Each point is reached from the start by the listed moves, each made once or not at all, plus a little noise. Is the number of moves made odd or even? Then give how often each move was made.

Moves:
(1): [ 11 -26 -75  31]
(2): [ 20  57 -12  -6]
(3): [ 39 -19  33  82]
Start: [  8   5   5 -11]
Points:
[ 28  59  -7 -24] => odd (0, 1, 0)
[  8   5   7 -11] => even (0, 0, 0)
[ 60 -41 -37 103] => even (1, 0, 1)

Moves:
(1): [  0   6  37 -29 -11  -1 -10]
(2): [ -2  57 -28  -2 -24  39   8]
(3): [-16 -32  34 -30  64  49 -18]
(4): [-10  36  45  51 -51  -2  -4]
Start: [  4  15 -17  34   3  15  29]
Points:
[-25  24  97  30  11  60   2] => odd (1, 0, 1, 1)
[ -3 104  -3  87 -69  46  41] => even (0, 1, 0, 1)
[-13  30 -14   3  44 104  16] => even (0, 1, 1, 0)

Moves:
(1): [ 13 -15  23 -27 -11 -32  45 -21]
(2): [  9  36 -24  27  -1   2  13   9]
(3): [-40  10  33 -36  17  16  -8  28]
(4): [ 22 -25  63  13  -1 -85   9 -33]
(5): [ 21   6  21  17  -6   7  11 -17]
(6): [-24  -1  40 -19 -31 -44 -12 -52]
(7): [-17   3 -29  20  21  16  10  -8]
(8): [-28 -14  -3   5 -22  12  17  40]
Start: [-35 -10   0   0   8 -13   4  32]
Points:
[-62 -11 116 -60 -19 -63  42 -28] => even (1, 0, 1, 0, 1, 1, 0, 0)
[-121   30   47   12  -11   -5   35   30] => even (0, 1, 1, 0, 1, 1, 1, 1)
[-64 -11  35 -21 -25 -55  -6 -14] => odd (0, 0, 0, 0, 0, 1, 0, 0)
[-77  -4  88 -47  -1 -49  53 -37] => odd (1, 0, 1, 0, 1, 1, 1, 0)
[-117  -38  108  -15   -1  -97   21    5] => odd (0, 0, 1, 1, 0, 1, 1, 1)
[-99 -14  30 -30   4  15  16 102] => even (0, 0, 1, 0, 0, 0, 0, 1)

Moves:
(1): [ 10  -4   5  -7 -16 -57  -8 -12   4]
(2): [ 35  -2 -27 -27  -7  10 -11   4 -36]
(3): [-24 -24  33  -2   8  -3  14 -20 -37]
(4): [  2  16  26 -16  10  11  22  -9   1]
(5): [-33 -25 -11 -61 -25  10  18 -22  34]
(6): [  2   9  20  -5 -24   8  -7  -9 -24]
(7): [-18  25   7  -9   3 -14  10  12 -13]
(8): [  4  28 -27  -7  -1  52   6 -44 -31]
(9): [ -8  12 -18  37 -26  28  67  -8  -8]
Start: [-18  11  13   1  28  25  -4 -13  -5]
Points:
[-73  51 -35 -40 -20 102  94 -76 -23] => even (0, 0, 0, 0, 1, 0, 1, 1, 1)
[ -14    7   22    3  -21   68   59  -46 -110] => even (0, 1, 1, 0, 0, 1, 0, 0, 1)
[-36   8 -20 -74 -14  29  10 -91   3] => odd (1, 0, 0, 0, 1, 0, 0, 1, 0)
[ -3  33 -10 -12  10  22  -7 -69 -31] => even (1, 0, 0, 0, 0, 0, 0, 1, 0)
[-70  68  -8 -54 -11 111 121 -84 -21] => odd (0, 0, 0, 1, 1, 0, 1, 1, 1)
[-53  49  15 -98   0  26  43 -89  -9] => odd (1, 0, 0, 1, 1, 0, 1, 1, 0)
[-33  -5  41 -82 -53  32  90 -89 -70] => odd (1, 1, 1, 1, 1, 1, 0, 0, 1)

Moves:
(1): [ 15  17  -7   1  11  -9  13   0  -1  29   3   9 -34]
(2): [  3  14  -9   4   9  23  -9  -4   0   1  10 -13  -1]
(3): [ -6   9  33  10   7 -16 -17  20 -13   8  15 -38 -44]
(4): [ -2  12   5  22  -9  -8   0   5  -4   1 -19   0  -9]
(5): [ -2  16  10  -2  14 -18  -2   6   5  11  16  -8  -7]
(6): [ -9   1  -7  11  20  11   2  -3 -15   7  15  -5   7]
(7): [19 -5  1 -2  5 -5 28 -4 -7  4 -6  4 -8]
(8): [  4   9   4   6   9   1  21 -22  -9  -7   4  14 -23]
(9): [ -2  17  11  -7 -24   1  36   4  11  -7 -14  30 -15]
(10): [  4  19 -15  -4 -16 -27   6   1   6   8   1 -23   0]
(11): [  6  -7  -7  12   8  14  -4 -26   8  28  28  15   8]
(12): [  2  17   9 -13 -16  -5 -26  -3 -11  -3 -23   1   9]
Start: [12  0  5  2 -2 -6  0 -2  9 14 16  6 12]
Points:
[ 40  36   9  -3   5   9  14 -37 -15  10   1  12 -11] => even (0, 1, 0, 0, 0, 0, 1, 1, 0, 0, 0, 1)
[ 50  65  27  16  12 -53  36 -21 -18  51 -10  25 -60] => even (1, 0, 0, 1, 1, 0, 1, 1, 0, 0, 0, 1)
[ 37  75  34  24 -11 -41   3  -9 -29  26  -2 -48 -67] => odd (0, 1, 1, 1, 0, 0, 1, 1, 0, 1, 0, 1)
[ 24 121  41  13 -26 -66   1  25   3  64   6 -34 -90] => even (1, 1, 1, 1, 1, 0, 0, 0, 1, 1, 0, 1)

Moves:
(1): [ 33  24 -10   2  16  16   4 -17  37  23 -32  19   3   1  46  -3]
(2): [-48  -4  18 -12   2 -20  12   5   2  14   7  -9  40  16  11 -10]
(3): [-10   9  19  12   3   5  15   4  11  23   2  -8 -15   4  -9   3]
(4): [ 13  -9 -22  16  10 -10  15   4  31   2   7 -12   6   4  10  17]
(5): [-15   4 -24   9   7   5 -11  15   6  19 -15  17  13   3  21   1]
(6): [-24  12   3 -35  13   3 -14  13 -22   8   0 -36 -26  28  -1  -7]
(7): [ 11  -2  -1  -5  -9   4 -15   2  -4  -8 -18   3   5  10  -8  -2]
(8): [ 47  18  -5  -5 -20   0  -5   9 -20 -23   2  10  11  -5  12  -4]
(9): [  9   8  -2  -2   8 -18 -11   3   5  -3  -5   8  12  -6   1 -14]
(10): [-15  29   7  22 -27  17  16  -8  13  11  11 -25 -17 -11 -12 -38]
(11): [ 44  -3   0  -5   0   4  -2 -11  -2  13  12  21   9  -4 -13 -24]
(12): [ 10 -21 -21  22  11 -17  24 -24  -2  26 -19   1 -11 -12 -11  27]
(13): [ 37 -13   2  23 -29  27 -16   7   6  10  -7   3 -16 -38   4 -13]
(14): [  6 -14  -6   3  -2  -4  -8   9  -5  -8 -15  26  -5  18  16 -17]
Start: [ 23  -1 -31 -17 -17 -25 -22  33  -6 -29  -5 -23 -14  -4  15   2]
Points:
[ 111  -45 -101   53  -20  -16   -9   25   35   37  -27    7  -13  -53
   27   10] => odd (0, 0, 0, 1, 1, 0, 0, 0, 0, 0, 1, 1, 1, 0)
[121  24 -53 -27 -40  17 -61  56  -8 -17 -57   1 -43   3  91 -44] => odd (1, 0, 0, 0, 0, 1, 0, 1, 0, 0, 0, 0, 1, 1)
[ 99  28 -16   2 -39 -19 -30  50  29   3 -59  23  17 -13  99 -53] => odd (1, 1, 1, 0, 0, 0, 0, 1, 1, 0, 0, 0, 1, 1)
